Each row is a point. To make a cloud, some directions were put in groups of two or more. Within a group, all points are equally far from the middle, so they leave a hole (a ring in 2 directions, a hollow ball in 3). The other directions are filled evenly. Then the cloud was stretched, turned, moved and blurred a little. Count the holes, and give their numbers of directions, smallest first.

Cloud (14 x 2)
[[ 0.05  0.43]
 [ 0.01 -0.33]
 [ 0.05  0.43]
 [-0.09 -0.33]
 [-0.42  0.00]
 [-0.23 -0.30]
 [-0.37 -0.20]
 [-0.43 -0.03]
 [ 0.00 -0.32]
 [-0.06  0.42]
 [-0.17  0.38]
 [-0.30  0.27]
 [ 0.24 -0.20]
 [-0.42 -0.08]]
Holes: 1 (2)

Cloud (27 x 4)
[[-0.12 -0.21 -0.34  0.18]
 [-0.15  0.28  0.33 -0.47]
 [-0.54  0.32  0.03 -0.10]
 [ 0.15 -0.22 -0.33 -0.15]
 [-0.20  0.45  0.18 -0.40]
 [-0.21  0.38 -0.52 -0.33]
 [-0.16  0.16 -0.17  0.38]
 [-0.05 -0.08 -0.39 -0.37]
 [-0.26 -0.26 -0.23  0.24]
 [-0.30 -0.03  0.54 -0.35]
 [-0.37  0.10  0.07  0.42]
 [ 0.21  0.40  0.03 -0.19]
 [ 0.18 -0.19 -0.18 -0.30]
 [-0.24  0.38 -0.05 -0.03]
 [-0.18  0.50 -0.02 -0.25]
 [ 0.00 -0.29  0.41  0.01]
 [-0.42  0.19  0.34  0.12]
 [-0.26  0.38  0.16 -0.13]
 [ 0.23  0.37  0.07 -0.24]
 [ 0.10  0.33  0.15 -0.40]
 [-0.43  0.32 -0.34 -0.33]
 [ 0.24  0.11  0.18 -0.19]
 [ 0.01 -0.46  0.12  0.09]
 [ 0.07 -0.07 -0.52 -0.05]
 [ 0.51  0.09  0.09  0.10]
 [-0.40 -0.21 -0.15 -0.27]
 [-0.27  0.47  0.13 -0.37]]
Holes: 1 (2)

Cloud (55 x 6)
[[ 0.04  0.81 -0.02  0.20 -0.12 -0.47]
 [-0.03 -0.12  0.19 -0.21 -0.54 -0.12]
 [ 0.36  0.19  0.12  0.26 -0.09 -0.14]
 [ 0.00  0.19  0.10 -0.03  0.16  0.70]
 [-0.35 -0.29 -0.08  0.32 -0.45  0.07]
 [-0.54 -0.16 -0.10  0.16 -0.23 -0.37]
 [-0.36  0.21 -0.08  0.15  0.01  0.31]
 [ 0.04 -0.22 -0.26  0.47  0.25 -0.17]
 [-0.32  0.30  0.03 -0.09 -0.21 -0.37]
 [ 0.09 -0.07 -0.65  0.00 -0.40  0.24]
 [ 0.42  0.22 -0.20  0.04  0.00 -0.12]
 [-0.25 -0.08 -0.44 -0.15 -0.02  0.29]
 [-0.20  0.47  0.17  0.05 -0.09 -0.01]
 [-0.01  0.32  0.27  0.08 -0.26 -0.58]
 [-0.34  0.40  0.28  0.12 -0.26  0.11]
 [ 0.46 -0.07 -0.13  0.38  0.18  0.04]
 [-0.17  0.49  0.20 -0.17 -0.21 -0.19]
 [-0.17 -0.17 -0.55 -0.15 -0.37 -0.11]
 [ 0.35  0.46 -0.05 -0.06  0.20 -0.44]
 [-0.40  0.47  0.35 -0.06 -0.20 -0.25]
 [-0.63  0.08  0.03  0.21 -0.06 -0.52]
 [-0.07 -0.07  0.05 -0.35 -0.08 -0.38]
 [-0.31  0.34 -0.13  0.24 -0.32 -0.29]
 [ 0.15  0.49  0.07  0.09 -0.10 -0.39]
 [-0.04 -0.20  0.13  0.11 -0.50 -0.19]
 [-0.23 -0.37 -0.28  0.20 -0.50 -0.21]
 [ 0.09 -0.16  0.12 -0.08  0.02 -0.34]
 [ 0.27  0.64  0.01  0.36 -0.26 -0.12]
 [ 0.18  0.24  0.16 -0.08 -0.37 -0.46]
 [ 0.04  0.14  0.02 -0.09 -0.61 -0.17]
 [-0.02  0.37  0.19 -0.08  0.20 -0.48]
 [-0.26  0.44  0.34 -0.12 -0.18  0.14]
 [ 0.10 -0.23 -0.13  0.00  0.05 -0.01]
 [-0.27  0.14 -0.11 -0.05  0.05  0.49]
 [ 0.38 -0.29  0.06  0.29  0.03 -0.02]
 [ 0.20  0.00 -0.53  0.07 -0.20  0.05]
 [-0.14  0.14 -0.28  0.48 -0.55 -0.05]
 [ 0.07  0.72  0.38  0.16 -0.15 -0.18]
 [-0.12  0.32 -0.28 -0.22 -0.14  0.07]
 [-0.12  0.19 -0.43 -0.06 -0.39 -0.71]
 [-0.33  0.44  0.44  0.09 -0.06 -0.21]
 [ 0.22  0.53 -0.28  0.33 -0.14 -0.33]
 [ 0.12 -0.22  0.03 -0.06 -0.40 -0.23]
 [ 0.29  0.63 -0.08  0.34 -0.20 -0.18]
 [ 0.33  0.21 -0.05  0.35  0.00  0.11]
 [ 0.02 -0.40 -0.31 -0.09  0.16  0.02]
 [ 0.01  0.26  0.22  0.13  0.30  0.55]
 [-0.02  0.37 -0.03 -0.30 -0.70 -0.33]
 [ 0.30  0.45  0.22  0.07  0.12 -0.12]
 [-0.38 -0.08 -0.09 -0.35 -0.32 -0.35]
 [ 0.00  0.09  0.16 -0.27 -0.46 -0.04]
 [ 0.10 -0.36  0.11  0.31 -0.27  0.17]
 [ 0.05  0.17  0.24 -0.14  0.02 -0.71]
 [-0.25 -0.16  0.32  0.11  0.20 -0.11]
 [ 0.33  0.31 -0.08 -0.14  0.05 -0.55]]
Holes: 0
